Rows are points. Any point is a mix of the corners, with weights that add up to 1. It lies inside the corners' shape when no weight is negative. Is each point inside? If not, which corners have a negative weight?
(in the rows, 128 means zero)

Corners:
(1): [ 95  79 135]
(2): [145 153  89]
(3): [130 203 116]
(4): [146  65 130]
Points:
[101  86 132] -> inside
[129 190 116] -> inside
[150 107 115] -> outside (1)
[117 154 113] -> outside (4)
[136 103 108] -> outside (3)
[142 122 109] -> inside

Corners:
(1): [162  96 124 145 121 145 146 103]
(2): [187 150 104 147  71 106  92 113]
(3): [136 139 162 109  92 129 121 122]
(4): [ 90  95 122  91  97 119 144 170]
(5): [ 68 127 120 156 155 166 162 111]
(6): [ 69 171 136  96 123 129 217  90]
(7): [159  98 156 173 110  93 109 180]
(8): [142 106 121  45 201 105 118  68]
(9): [192 141 108  64 135 135 109 133]
Points:
[125 125 121  98 131 121 134  98] -> outside (7, 9)
[152 119 125 120 111 122 116 131] -> outside (6)
[119 134 122 107 131 125 160 105] -> outside (3)
[149 113 148 146 109 108 117 153] -> inside

Corners:
(1): [108 173 204 174 169 131 103 192 115  98 156 141]
(2): [ 38  89 152 124 151 112 115 146  82 145 135 103]
(3): [165 163  77 183  97 139 174 130 144 152 106 141]
(4): [171 119 120 138  97 132 146 129  75 186  82 118]
(5): [138 128 148 144 115  85 117 101 124  90 148 103]
(6): [ 73 125 184 144 193  98 116 197  95 168 144  50]
(7): [136 113  71 106  98 153 116 122 120 128  70 124]
(8): [126 109  48 168 155 127 103  60 174 111 124 152]
(9): [ 85  64 147 132 169  91 127 160 111 163 134 101]
(10): [159 115  52 103 142 108 122  69 134  75 202 119]
(11): [107 180 175 182 117 109  79 145 152 110 161 152]
(12): [132 127 120  85  75 159 154  76 136 160  72 160]
(13): [121  80 150 146 102 170  95  71 169 116 121 140]
Points:
[117 138 137 145 131 117 119 137 120 135 129 126] -> outside (13)
[124 156 148 140 106 130 132 157 103 155  95 122] -> outside (8, 9, 10, 13)
[136 137 123 136 128 121 130 124 124 134 124 123] -> outside (2, 13)
[145 128  97 132 105 140 124 102 139 122 107 144] -> outside (2, 6)
[138 105  65 135 118 138 137 116 124 148  96 115] -> outside (1, 5, 11, 12)
[119 134 143 151 125 110 111 126 132 120 141 126] -> inside
[142 123  92 135 131 106 119 104 123 100 154 122] -> outside (6, 12, 13)
